Each row of a before or after table is a point. One or more steps were done to the points. Then noise was added and the rows were shuffled. The steps act on columns, c1 being the first. What was done? A step turns or swaps two columns, mirrors them in a line or flattens them onto one, adds a multiple of one to another, or multiplies or shifts one. Angles are multiples of 10 degrees, from the lower column toward the higher: turns from -170 to 170, lines from 10 to 170 but not 90. Use the fewest steps. Two steps may share a column if one is a turn and the other turns, adds or multiplies; they go together, in the order done. Otherwise the lowest column goes first.

Before, 8 rows:
73 -24 9
-49 -9 16
2 23 22
24 24 34
3 22 10
-11 -20 11
3 -11 2
1 -29 -14
After (8 x 3):
3 23 22
-63 17 -8
2 -15 -29
4 10 23
4 2 -10
31 34 23
-15 11 -19
94 10 -24
Steps: multiply c1 by 1.3; swap c2 and c3

Before, 13 rows:
17 49 -20 -56
-44 -36 -31 17
4 51 18 -40
6 4 20 -4
9 34 29 21
9 -7 -34 -10
-14 35 55 -15
-77 32 56 -13
3 -9 -8 -35
26 -51 2 9
-39 27 44 -42
-23 22 17 8
-16 -6 23 33
After (13 x 4):
5 2 17 -1
15 -32 -56 -33
-5 30 -4 -21
-30 69 3 29
12 -7 31 42
95 18 -4 23
-27 12 -22 -13
-19 -21 16 -40
45 29 36 28
51 52 9 15
4 54 6 38
24 -4 1 20
28 -32 6 6
Steps: mirror c1 and c3 in the line at 70 degrees; turn c2 and c4 by 70 degrees

Before:
8 18 -21 -5 -13 -22 29 47
-10 -9 -10 -18 -18 15 1 1
7 -20 13 -28 -6 3 -22 -16
-2 21 -6 -9 -1 -1 -23 -8
-28 -5 28 22 19 -18 -17 -22
-6 -3 -4 -15 33 5 -20 -19
3 -21 -13 -2 -7 5 -29 -16
5 -11 29 8 14 17 -1 1
-19 -15 32 0 -1 6 -10 43
After, 9 rows:
-10 -8 -11 -27 -49 34 17 -1
-22 -16 34 -25 0 8 3 -44
1 -18 13 -60 -19 11 10 18
7 17 -17 36 -42 -6 14 -46
-8 -3 -6 -29 91 -31 -7 24
6 -19 -15 -45 -18 11 -13 19
7 -11 30 -9 41 4 5 0
-29 -6 29 7 47 -37 -17 21
-2 21 -4 7 -4 3 -35 6
Steps: add 1.5 times c2 to c4; turn c4 and c7 by -30 degrees; multiply c5 by 3; turn c5 and c6 by -20 degrees; multiply c8 by -1

Before (9 x 9):
-5 -29 18 19 -11 28 -12 50 15
1 1 3 -18 -2 50 7 20 13
-9 -35 -10 14 -2 0 13 13 -10
-9 -43 44 7 -24 30 -21 -12 19
-11 -15 -11 -21 19 -10 -36 -4 51
2 9 48 26 -18 -12 -12 -18 40
-11 10 39 -8 -45 30 -29 -10 -9
26 -37 -5 -17 12 -10 22 43 -13
47 -46 -10 25 -37 -19 26 24 -8
After (9 x 9):
7 -12 -49 -6 -10 -11 -4 -21 -1
12 18 12 4 2 -4 -33 -41 -34
-17 -12 -59 -7 -15 70 17 12 -45
-9 -9 -40 1 2 25 10 -48 -28
-30 -47 17 3 8 -17 18 5 -24
16 13 9 2 3 -18 2 -14 -33
-13 -41 -21 -1 -1 95 3 17 1
-24 8 -54 -21 -37 63 20 11 11
9 15 26 -11 -14 -13 -54 -25 -44
Steps: turn c1 and c7 by -110 degrees; turn c2 and c9 by 100 degrees; multiply c3 by 2; turn c3 and c6 by 110 degrees; flatten c4 and c5 onto the line at 60 degrees; multiply c8 by -1

Before:
-35 2 54 -44 15 16 -18 -42 8 66 -17 -59
-3 -32 -41 11 -3 -29 -19 -6 5 15 41 37
66 -42 -4 51 16 -23 -17 -1 7 20 7 5
-12 39 21 8 -28 18 -24 -26 25 8 31 18
28 -28 -10 27 25 -43 -29 -7 74 15 -54 26
13 9 35 -44 20 21 -21 -42 13 41 10 32
30 -31 9 19 13 -46 14 47 -23 -9 4 29
36 -51 1 7 19 -43 -54 -20 46 -38 -15 5
45 -63 -16 16 -13 -5 34 26 24 -10 13 25
1 33 4 -25 45 -5 -6 -50 39 16 7 -25
-9 -33 8 40 23 -1 5 -30 7 -10 13 38
-2 17 12 -9 -30 -27 8 -76 3 16 19 24
-14 2 95 -43 42 -13 -9 -31 62 78 20 -44
After (13 x 12):
14 51 30 2 21 -27 -11 -14 71 19 -56 -11
-13 -42 5 -10 15 4 0 -63 40 17 8 13
55 61 -1 28 0 -20 13 28 25 -8 16 -34
-15 -15 -3 49 -2 42 -2 -50 11 48 7 26
-13 2 26 11 -67 -5 3 -49 7 22 15 30
48 55 14 -21 20 -17 -13 -9 12 23 10 -33
65 39 33 17 8 -22 -17 -29 47 -45 -11 -36
38 40 46 12 35 -13 9 33 -19 -7 13 -9
-85 -62 9 4 -7 53 -2 -46 4 64 -18 -36
-19 -2 -7 -11 -42 28 -9 -11 27 8 31 40
-13 46 6 23 -3 -54 -9 3 3 19 32 -5
0 62 3 0 1 7 6 -40 8 -8 17 2
-66 -59 67 9 19 76 4 -45 62 80 19 -25
Steps: add -0.7 times c10 to c1; turn c2 and c12 by 50 degrees; turn c2 and c4 by -140 degrees; turn c3 and c6 by 60 degrees; turn c5 and c8 by -30 degrees; multiply c7 by 0.4

Before (10 x 14):
9 12 -21 -9 -10 -1 -10 -13 40 30 58 55 -30 -4
51 7 24 -40 -26 -72 88 53 65 23 20 -39 1 54
-38 9 -26 -11 31 -21 1 9 -19 -5 -20 -61 -33 51
-18 -5 17 -16 14 29 40 -24 -6 10 84 -39 -10 27
-87 26 -29 12 -64 -7 -16 15 -15 16 19 23 53 -19
66 -38 -74 -79 -41 2 -9 -53 9 -28 53 12 -23 2
-58 10 41 -17 16 4 -12 -12 -26 -55 36 -21 20 57
-42 15 -38 -16 35 90 -59 6 -53 -56 15 -39 -1 -10
-40 -4 -51 -76 55 -19 26 -41 -25 -7 16 12 51 0
-7 32 -30 17 63 -28 -26 39 -69 15 27 -46 -33 -9
After:
-46 11 43 -3 17 -4 -14 -22 -24 -1 33 29 -10 57
-61 30 -30 -3 -61 6 -17 18 -14 0 20 -3 -55 -19
-7 13 -23 3 -9 2 -9 -17 41 0 58 -61 10 -5
-54 11 -26 -14 30 22 -2 -3 -19 5 -18 45 51 49
50 7 24 -68 -24 73 88 1 63 1 18 39 13 52
56 -37 -76 -10 -40 0 -6 -95 6 -2 52 -17 20 0
-12 -5 -51 -19 54 21 26 -84 -25 -2 18 6 -54 1
-41 11 -39 -14 34 -90 -60 -10 -54 0 14 39 14 -11
-23 -6 18 9 14 -28 41 -29 -8 -1 85 33 21 28
-24 33 -31 -18 63 28 -27 35 -70 -2 25 34 48 -8
Steps: add 0.5 times c13 to c1; turn c12 and c13 by -160 degrees; turn c4 and c8 by 50 degrees; multiply c6 by -1; multiply c10 by 0
